Rows are points. Any point is a mix of the corners, with weights that add up to 1. It lies inside the corners' shape when no weight is negative. Say inside or outside, and name the corners with a negative weight.
In the rows, 128 means zero.

Corners:
(1): [121 164]
(2): [143 142]
(3): [94 62]
Points:
[116  84] -> outside (1)
[109 101] -> inside
[96 96] -> outside (2)
[108  69] -> outside (1)
[124 153] -> inside
[104 111] -> outside (2)
[111  83] -> outside (1)

Corners:
(1): [ 88  75 183  79]
(2): [116 148 125 114]
(3): [182  67 181 166]
(4): [105 123  91 131]
(5): [169 146  75 115]
Points:
[200 118  89 155] -> outside (1, 2)
[105 101 135 110] -> inside
[145 148 111 122] -> outside (1, 4)
[174  78 163 138] -> outside (2, 4)
[176 117 123 126] -> outside (4)
[ 96  82 174  87] -> inside
[131 119 142 124] -> inside
[127 138  95 137] -> outside (1)
[139 114 134 106] -> outside (4)

Corners:
(1): [ 83 102  90  73 229 168 185 130  96]
(2): [127 171 136  94 136 146 161 133 138]
(3): [ 77 136 110  81 147 133 161 115 170]
(4): [ 97 146 156 108 158 134  93 126 157]
(5): [ 95 144 112 119 122 143 133  86  71]
(6): [160 139 176 146  84 126  63 134 159]
(7): [148  92 124  99 193  99 180 149 128]
(8): [228  93 114  97 113  62 126  46 128]
(9): [169 182 172 190  97 154  82 118 157]
(10): [151 194 132 158  52 118  80 132 182]
Points:
[136 128 126 110 154 133 133 116 124] -> outside (3)
[133 114 126 106 144 122 129 100 123] -> outside (2, 10)
[141 128 114  99 132 117 142 106 132] -> outside (4, 9)
[150 142 136 120 117 114 108 107 149] -> inside
[118 121 126 109 151 128 129 103 116] -> outside (2, 10)
[190 109 119 102 123  88 128  71 129] -> inside
[ 79 125 124  90 176 142 157 132 113] -> outside (8, 9, 10)

Corners:
(1): [137 128 119 128 183  72 196  98 159 105 156 192]
(2): [102 181  85 104 175 101  96 156 105  69 126 137]
(3): [123 138 169 150 120  81  85 110 145 142 142 165]
(4): [144 133 119 117 104  79 120 135 100 116 154 172]
(5): [119 168 166 135  77  96 132 209  99 151 116 148]
(6): [ 75 165 159  95 180 194 107 108 165 117 173 219]
(7): [197  79 111 181  92 156  43 119 142 125  68 138]
(8): [102 150 175 148 122 174 107 133 153  87 158 139]
(9): [128  72  65 106 198  92 204  97 124 154  82 130]
(10): [147  78  38 149  78 117 158 165 138 144  69 104]
(11): [101 124 108 101 143  90 114 215 111  87 148 115]
(12): [122 111 106 173 147  96 133 146 104 147 140 125]
(13): [133 175 161 120 104 121 107 202  93 153 176  92]
Points:
[110 150 116 113 148 102 137 168 119 124 144 134] -> outside (4, 7, 8)
[155 102 112 149 125 132 136 119 136 138 111 147] -> outside (2, 3, 11)
[125 137 126 123 133 111 128 139 124 120 143 156] -> inside
[128 135 119 122 133  99 126 140 121 112 144 160] -> inside
[134 133 104 123 139 103 129 126 132 141 105 144] -> outside (4, 8, 11, 12)
